Each point is reached from the start by the listed moves, each made 0, 1 or 2 times, or once backwards (-1), plus a little noise. Say if it took an odd or an even number of moves. Then give how often each move was made.

Moves:
(1): .16 .01 .23 .05
(2): -.01 .19 -.02 .09
(3): -.17 .16 .18 -.30
Start: -.17 -.04 .04 -.07
Points:
-.14 -.42 -.33 .07 => odd (-1, -1, -1)
-.19 .47 .83 -.49 => odd (2, 1, 2)
.35 -.35 .34 .21 => even (2, -1, -1)

Moves:
(1): .17 -.10 .01 .03 .03 .08 -.15 -.12 .09 .03 -.05
(2): .15 .11 -.12 .06 .07 .11 .00 -.17 -.09 -.05 .11
(3): .13 .10 .02 .04 .00 -.08 .09 .03 .14 .00 .09
(4): -.13 .09 -.06 .11 .00 -.07 -.03 .02 .11 .01 -.08
(5): .02 -.02 .11 -.12 .23 -.04 -.11 -.08 -.01 .10 -.10
(6): .10 .13 .22 .13 .02 .12 -.03 .12 -.06 -.05 -.14
(7): .04 -.17 -.17 .01 .09 .01 .17 .01 -.10 .02 -.04
(8): .03 -.01 -.03 -.03 -.04 -.08 -.04 .20 -.08 .08 .05
(9): -.09 -.01 -.07 -.05 .09 .08 -.04 .14 .18 .05 -.02
(10): .04 .04 .03 -.05 -.08 .09 .09 .09 -.15 .27 -.09
(11): -.09 -.08 .06 .04 .05 .02 -.07 -.05 .02 .11 .07
Start: -.01 -.01 -.14 .02 .06 -.06 -.08 .07 -.12 -.05 .02
Points:
.22 .24 -.07 .46 .07 -.11 -.43 .17 -.29 .15 -.01 => odd (1, 1, 0, 2, 0, 1, 0, 2, -1, 0, 1)
.53 .32 -.07 -.10 .27 .24 -.44 .23 -.27 .80 .18 => even (1, 2, 1, 0, 1, 0, -1, 2, 1, 2, 1)
.89 .21 .11 -.20 .23 .24 -.34 .13 .02 .70 .06 => even (2, 1, 2, -1, 1, 0, -1, 1, 1, 2, 0)
-.08 -.77 -.45 -.11 .29 .30 -.35 -.20 -.05 .62 -.03 => odd (2, 0, -1, 0, 0, -1, 1, 0, 1, 1, 2)
.94 -.09 .32 .29 .38 .28 .13 .09 -.48 .69 -.47 => odd (2, 0, 2, 0, 1, 2, 2, 0, -1, 2, 1)

Moves:
(1): .08 .04 .00 .01 -.01 -.02 .00 -.05 -.04 .06 -.03 .02 -.06 -.09 .16 .05 .05 .05 -.07 .03 .02 .14 -.06 .03
(2): -.07 .19 .00 -.07 -.01 -.04 .07 .05 -.02 -.04 -.08 .06 -.02 -.03 -.07 .04 .03 .00 -.06 .07 .01 .04 .03 .08
(3): -.02 -.07 .15 .01 -.04 -.09 .02 .03 -.09 -.01 -.04 -.02 -.04 .02 -.10 .00 .04 -.05 -.01 .01 .01 .13 -.06 .00
(4): -.04 .01 .06 .12 .09 -.03 .02 .02 .00 -.01 -.05 .06 -.02 .04 .04 -.02 -.08 .00 .06 .02 .01 .02 .03 .05
(5): .06 -.03 .05 -.11 .08 .07 .02 -.02 -.02 -.07 .05 -.05 .04 -.02 .02 -.16 .02 -.12 .03 .11 .09 -.01 -.15 -.01
(6): .03 -.05 .05 .03 .03 .13 -.06 -.04 .02 -.02 -.03 -.07 .02 -.03 -.02 .07 .05 .02 .01 -.02 -.03 .04 -.04 -.01
(7): .14 .00 .04 -.09 .00 .11 .15 .05 .01 .02 .05 -.04 .04 -.02 -.05 -.01 .11 -.06 .00 -.08 .03 -.08 .01 -.03
(8): .01 .03 .06 .07 -.10 -.04 -.06 .10 .02 -.01 .00 -.01 .13 .02 .00 -.04 .03 -.07 -.02 -.09 .05 .02 -.06 .05
(9): -.04 -.01 -.02 .07 .06 -.12 .03 -.05 .12 .03 .00 .04 .02 .05 -.05 -.06 -.02 .06 -.01 -.04 -.08 .05 .00 .04
(10): -.03 -.02 -.03 .02 .01 .08 .02 .01 -.02 .08 -.01 .08 .03 .00 -.03 -.01 -.04 -.05 -.05 .01 .03 .05 -.05 -.04
(11): .03 .02 -.02 .03 -.02 .03 -.04 .00 .03 .02 .16 .01 -.02 .02 .02 .00 .00 .02 -.06 .01 -.03 .01 .04 .01
(12): -.06 -.01 .04 -.05 .04 .05 -.04 -.02 .00 -.06 -.02 .09 .05 .05 .03 -.01 .03 -.06 -.01 .04 -.10 -.14 -.03 -.05
(13): .00 -.02 -.02 .09 -.02 .01 .00 -.06 -.08 -.05 .04 -.05 .06 .00 .01 .06 .01 -.02 -.05 .00 .00 .02 .04 -.07
(14): .08 -.01 -.02 .00 -.06 .03 .05 -.03 .01 -.02 .01 -.04 -.04 .15 -.03 .08 .07 -.03 .04 .00 .01 .02 -.05 .02
(15): -.06 .00 -.06 .03 -.04 .00 .03 -.01 .03 .02 .03 -.08 -.04 .06 .03 -.08 .04 -.01 -.02 -.08 .00 .06 .03 -.01
(16): -.09 .02 .06 -.03 .04 .01 .05 .05 .00 -.02 .03 -.04 .04 -.01 .01 .15 .01 .01 .06 -.05 -.04 .04 -.06 -.03
(17): .01 .00 -.01 .05 .14 -.08 -.04 -.05 -.10 .05 .00 .05 .02 -.01 -.03 -.01 .10 -.01 .08 -.01 .00 -.02 -.03 .00
(18): -.02 .00 .01 .00 .00 -.04 .02 .05 .00 .06 .01 .01 .02 .09 -.02 -.12 .01 .14 .01 .02 .04 -.02 -.02 -.05
(19): .06 .07 .04 -.13 -.02 .04 -.01 -.09 .02 .05 -.01 .01 .01 .04 .03 .00 .01 -.02 .11 .06 .01 .06 .06 -.09
(20): -.05 -.01 .00 -.02 -.04 .01 -.02 .00 .16 .07 .00 -.03 -.04 -.07 .04 .00 .05 .03 .07 .11 .03 -.08 .01 -.14
(21): -.05 -.06 .08 .01 -.04 -.05 .04 -.08 .05 -.02 .04 .06 -.11 .06 -.01 -.04 .05 .07 -.07 -.09 .25 .15 -.04 -.05
(22): .04 -.09 -.06 -.05 -.04 .03 .03 .04 -.01 -.07 .00 .03 .03 -.07 -.01 .01 .07 .04 .06 .04 -.03 .08 .07 .04
(23): -.08 -.03 .00 -.01 .10 .00 -.06 .07 .03 .03 -.01 .01 .07 .06 .07 .09 -.06 -.02 -.11 .05 .02 .04 .09 -.03
(24): -.01 -.03 .02 -.04 -.04 .01 .01 -.06 -.02 .08 .04 .00 .01 -.02 .01 .00 .00 .04 .02 .03 .02 -.05 .02 .09
Start: .01 .00 -.04 -.07 .15 .09 -.01 -.15 .10 -.14 -.13 .05 -.08 .07 -.06 -.05 .01 .04 -.10 .03 .05 .01 .00 -.10
Points:
-.04 -.16 .52 .13 .51 .36 -.15 -.08 -.19 -.35 -.04 .23 .03 -.51 .30 .36 .44 -.30 -.38 .65 .02 .16 -.10 -.31 => even (2, 1, 2, 2, 1, 1, 1, 0, -1, 0, 2, 2, 2, -1, -1, 0, 1, -1, -1, 2, 0, 1, 1, 0)
-.27 -.48 .69 .50 .28 .06 .13 .16 -.38 .04 -.07 -.14 .45 .38 -.43 .36 .36 -.20 -.15 -.65 .52 .13 -.31 -.38 => even (-1, -1, 2, 1, -1, 1, 2, 2, -1, 1, -1, 0, 2, 0, 0, 2, 2, 1, -1, 0, 1, -1, 1, 1)
-.54 -.05 .48 .12 .37 -.25 .11 .05 .43 -.64 -.61 .18 -.23 .37 -.43 .57 .43 .05 .28 -.03 .35 .81 -.17 .06 => odd (-1, 2, 1, 2, 0, 2, -1, 1, 1, -1, -1, 0, -1, 2, 0, 2, 1, -1, 0, 1, 2, 2, 1, -1)
.58 -.23 .41 -.45 -.21 .47 .26 -.06 .15 -.42 -.17 -.41 .09 .28 -.07 -.67 .79 -.38 .33 .03 .80 .44 -.16 -.51 => odd (0, 0, 1, 1, 2, 1, 2, 2, -1, -1, -1, 0, 1, 1, 2, -1, 0, 1, 2, 1, 1, 2, 0, -1)
.34 .26 .65 -.06 .33 -.10 .41 -.27 -.22 -.13 -.08 .16 -.15 .02 -.28 -.08 .59 -.20 .03 -.25 .88 .59 -.50 -.28 => even (1, 1, 1, 1, 1, 0, 2, 1, 0, 0, 0, -1, 1, 0, -1, 1, 2, 0, 1, 0, 2, -1, -1, -1)
.00 .28 .33 -.22 .32 -.20 .71 .03 -.06 .16 -.44 .45 -.69 -.37 -.21 .03 .65 .28 -.01 .12 .94 .41 -.43 -.30 => odd (2, 2, 1, 1, 0, -1, 2, -1, -1, 1, -1, -1, -1, 0, -1, 1, 2, 1, -1, 2, 2, 0, -1, -1)

Moves:
(1): .16 -.05 .03 .02 -.01 -.02 .08 .18 -.06 .05 .06 .03 .07 .08 -.08 .01 -.07 .15 .00 .03 -.06 .04 .00 -.07
(2): .03 .05 .03 .01 .03 -.07 -.03 .07 -.07 .01 .12 .00 .03 -.02 -.01 .01 -.03 -.01 -.01 .01 -.01 -.01 .06 .05
(3): -.02 .00 .14 .04 .08 -.06 -.04 -.02 .15 -.05 .11 .07 .03 -.11 .09 .03 -.06 .05 -.06 .00 -.03 -.05 .06 -.11
(4): -.11 .00 -.01 .04 .05 -.09 -.06 .06 -.05 -.04 .03 .03 -.06 -.01 -.09 -.11 .13 .08 .13 -.01 .09 .12 -.08 -.06
(5): -.03 -.09 -.04 -.03 .08 .03 .11 -.13 -.02 .07 .13 -.04 -.07 .05 -.06 .07 -.09 .14 -.04 .06 -.13 -.05 .03 .03
(6): .05 -.08 -.05 -.01 -.01 .10 .00 .05 .07 .07 .01 .07 -.01 -.10 .00 -.05 .00 -.10 .03 -.03 -.02 -.06 .04 .10
(7): -.08 .03 .08 -.03 .00 .10 -.05 -.06 .00 .00 .14 -.08 .10 -.06 -.02 -.06 .00 .00 -.01 -.12 -.01 .05 .01 -.02
(8): -.06 -.01 .01 -.12 .04 .03 -.04 .01 .00 .11 .03 .05 .05 -.03 .05 .04 .08 -.03 .06 .00 -.06 -.05 -.06 -.03
(9): -.04 .00 .08 .02 .01 -.05 .04 .03 -.08 -.08 -.06 -.07 -.07 -.04 -.02 .07 .15 -.02 -.06 -.03 .03 .13 .07 -.11
(10): -.05 .00 .05 -.06 -.04 -.03 -.05 .02 -.04 .13 .03 .01 -.15 .05 .06 -.04 -.01 -.14 .00 .01 -.03 -.07 .02 -.02
(11): .09 .07 -.13 .03 -.06 -.01 -.09 -.11 .01 .02 .07 -.04 -.12 .00 .08 -.02 .04 .01 .09 .13 .01 .04 -.08 -.03
(12): -.01 .03 -.02 .09 -.06 .01 .07 -.02 -.01 .05 .05 .10 .12 .04 .02 -.05 -.10 -.14 .13 .04 -.01 -.02 .01 -.01
(13): -.07 .03 .03 .00 -.06 .01 .01 .02 .05 .05 -.07 -.14 -.01 -.01 .04 -.03 .05 -.06 .06 .01 -.09 -.02 .03 .06
(14): -.04 .10 -.05 -.02 .01 -.04 .02 .06 .06 .01 .05 -.11 -.05 .08 .08 .10 .01 -.07 .07 .10 .10 -.09 .03 -.03
(15): -.05 .04 .02 .10 .09 -.04 -.05 -.11 .08 -.08 .00 -.11 .18 .03 .15 -.09 .09 .10 -.15 .07 .04 -.03 .07 -.01
(16): -.02 .01 -.15 .02 -.13 .03 .00 .03 -.09 .15 -.05 -.02 .07 .02 -.04 .07 .04 .15 -.01 -.03 .05 .03 .09 -.01
(17): .02 -.03 .02 .08 -.02 .06 -.05 .04 -.01 .01 -.02 .04 -.03 .05 .04 .08 .08 .01 .01 -.10 -.05 .00 .00 -.01
(18): .03 .03 -.01 -.04 .00 .01 .04 -.01 .06 -.09 .02 .06 -.07 .02 .08 -.02 -.03 -.03 .01 -.05 .00 .00 .01 .03
(19): .00 .07 .00 .02 .03 .07 .02 -.04 -.02 .05 -.03 -.01 -.01 -.03 -.01 -.05 .01 .02 .05 -.01 .01 -.02 .02 .01
(20): .04 -.09 .05 -.05 .01 .04 .04 .01 -.03 -.07 -.07 -.01 .00 -.03 .07 .00 -.06 -.04 .07 .00 .02 -.06 -.03 .06
(21): .00 .02 -.04 -.08 .09 .02 -.13 -.14 .04 -.01 -.07 -.09 .00 .01 -.10 -.02 -.07 -.01 .07 -.09 .09 .07 .14 -.04
(22): -.08 .08 -.08 .07 -.05 .09 -.11 .04 -.04 -.05 .04 -.01 -.09 .00 .10 .01 -.02 -.04 -.07 .02 -.09 -.05 .11 -.04
(23): .04 -.02 -.02 -.05 -.01 -.06 .03 .00 -.05 -.01 .02 -.06 .00 -.05 -.13 -.02 .04 .01 .03 -.09 -.04 -.07 .04 -.06
(24): .00 .03 -.02 .07 .04 -.02 .05 .05 -.02 .03 -.02 .04 .02 .00 .04 -.01 -.09 -.14 .01 -.14 .01 .05 -.03 -.05
Start: -.07 .03 -.08 .09 -.07 -.05 .03 .03 -.08 .04 -.07 .05 -.04 -.02 .01 -.05 .01 -.02 .06 .07 .01 -.09 .00 .00
Points:
-.64 .03 -.43 .15 -.07 -.37 .29 -.03 -.28 .16 .31 -.25 -.12 -.09 .07 .38 .49 .39 .40 .61 .27 .04 -.05 -.37 => odd (-1, 0, 1, 2, 2, 0, 0, 1, 2, -1, 1, 1, 0, 2, 0, 2, -1, -1, -1, 1, -1, 0, 0, 0)
-.10 .28 .47 .58 -.07 -.05 -.11 -.03 .34 -.21 -.11 -.32 .45 -.38 .51 -.15 .94 .85 -.44 .12 -.08 .35 .21 -.30 => odd (1, 0, 2, 0, -1, 0, 1, 0, 2, -1, 1, -1, 2, -1, 2, 1, 1, 1, 2, -1, -1, -1, -1, -1)
.24 .00 -.04 -.04 -.14 .11 -.22 -.35 .07 .56 .55 -.23 -.36 .15 -.12 .15 -.49 .92 .25 -.32 -.45 .29 .36 -.10 => even (2, 1, 2, 0, 2, -1, 2, -1, -1, 1, 2, -1, 2, -1, -1, 2, 2, 2, 0, 0, 2, -1, -1, 0)
